Each row is a point. A path goes straight from each point to the next, and from the last back to the first. The post is the endless flat space through its rows: a point in 2 columns, a line in 3, a plane in 4, and so on, so that a path can go around it. Count how often the path circles the post. Going back the other way cancels.
In the rows, zero is written as 128.

Post:
[[151 147 106]
 [102 124 170]]
Path, 13 rows:
[[ 91 102 183]
 [ 57  92 164]
 [ 70 127 171]
 [ 94 107 115]
 [109  84 178]
 [134 132 171]
 [107 181 174]
 [105 138 139]
 [ 93  99 101]
 [102 126  72]
 [138 201 119]
 [164 184 169]
 [193 122 122]]
Times around: 0

Post (7 x 8):
[[147 109 178  72  98 185 138 132]
 [147 157 113 168 156 116 156 119]
 [116 128  83  93 196  98  76  97]
 [133 125 171 117 137 197 153 101]
 [ 99 106  49 132 154 159  69  75]
 [136 197 173  98 111 165 182  98]
 [111 137 164 143 120 140 157 109]]
Path:
[[165  99 176 106 139 157 129 137]
 [155 111 117 118 158 102  40 152]
 [134 173  76  97 164 156 102 119]
 [169 137 136  64 113 130  82 159]
 [127 139 174 107  87 168 115  66]
 [135  69 162 160 107 146 164 104]
 [ 97  54 109 148 129 103  63 110]
 [180 149 124  77 122 162  59 121]
 [160 133 108 102 112 169 106 115]
 [128 134  97 164 151 229 129  23]
 [ 99 115 164  90 125 196 145  69]
 [ 88 139  89  87 122 215 137  79]
 [118 147  93 161 155 198 142 123]
 [125 125 172  64 133 137 200 129]
 [148 170 127  86 164 169 151  25]
 [143 118 121  89 156 119 100 102]
 [145  95 107 111 138 131 162  87]
 [192  83 160  48 132 168 177 158]
 [151 141 100 168 135 109 159 107]]
Times around: 0

Post, 10 rows:
[[143 113 150 149 153 119 165 114 135 121 130]
 [162 142 133 115 119 120 166 134 170  72 158]
 [ 96 127 122  88  79  71 108 138 139 102 175]
 [136 142 114 115  88 147 144  97 100 140 159]
 [ 97  90 117  97 173 140  76 139 106 123  75]
 [127 188 132 135 144  89 115 150 141 153 114]
 [110 122  64 129 135 117 118 125 106 158  74]
 [158  85 136 180 188 191  88 116  96  67 129]
 [149  59 132 170 126 169 131 145 117 189 114]
 [132 123 120 150  81 174 133 105 157 141 154]]
Path (30 x 11):
[[130  83 179 125 140 194 137 163 198 154 114]
 [142 149 117 108 168 131 106 142  97 156 138]
 [175 108 207 164 228 128 129 103 101 188 110]
 [136 133 116 142  96  81 163 119 103 165 203]
 [122 130 116  49  25  93 177 155 113 185 198]
 [126 110 147 175 114 109 156 133 152 141 146]
 [168 121 166 249 177 142 117 135  62 184 111]
 [129 102 125 144 127 150 109 170  70 131 163]
 [120 182 107  95 112 120 103 154 134 140 147]
 [127 154 105 110 131 135 120 166 158 117 100]
 [106 118 112 198 144 125 122 112  74 110 101]
 [ 84 143 116 121  75  77 115 107 122 104 134]
 [104 142 142 152 130 142 117 159 111 149 120]
 [138 104 160 162 199 182 133 116  94 142 111]
 [129  96 114 137 126 140 122 117 192  99 165]
 [ 99  64 103 123 152  76 104 100 130  39 129]
 [190 141 164 209 100 139  90 172 138 149 146]
 [134 118 202 184 123 126 202 113 135 179 144]
 [136 143 108 158 126 160 116 162 153 164 102]
 [ 87 139  83 112 116 144 109  79 144 123 142]
 [140 126  93 105 160 134 102  86 114 122 131]
 [150 111 103 101 102 134 105 110 133 161  89]
 [127 105 102  93 106  95 136 135 115  88 114]
 [166 112 106 144 123 125  98 143 128 134  84]
 [183 117  98 164 128 181  84 126  79  86 142]
 [104 136 167  79 126  78 133 139  98  87 109]
 [137  55 153 127 130 109 107 102  78 114 136]
 [149  74  96  97  74  56 200 109 135  83 162]
 [165 126 114 123  85 128  95 139  71  73 140]
 [ 96 141 123 118 150 171 127 153 190 123  64]]
Times around: 2
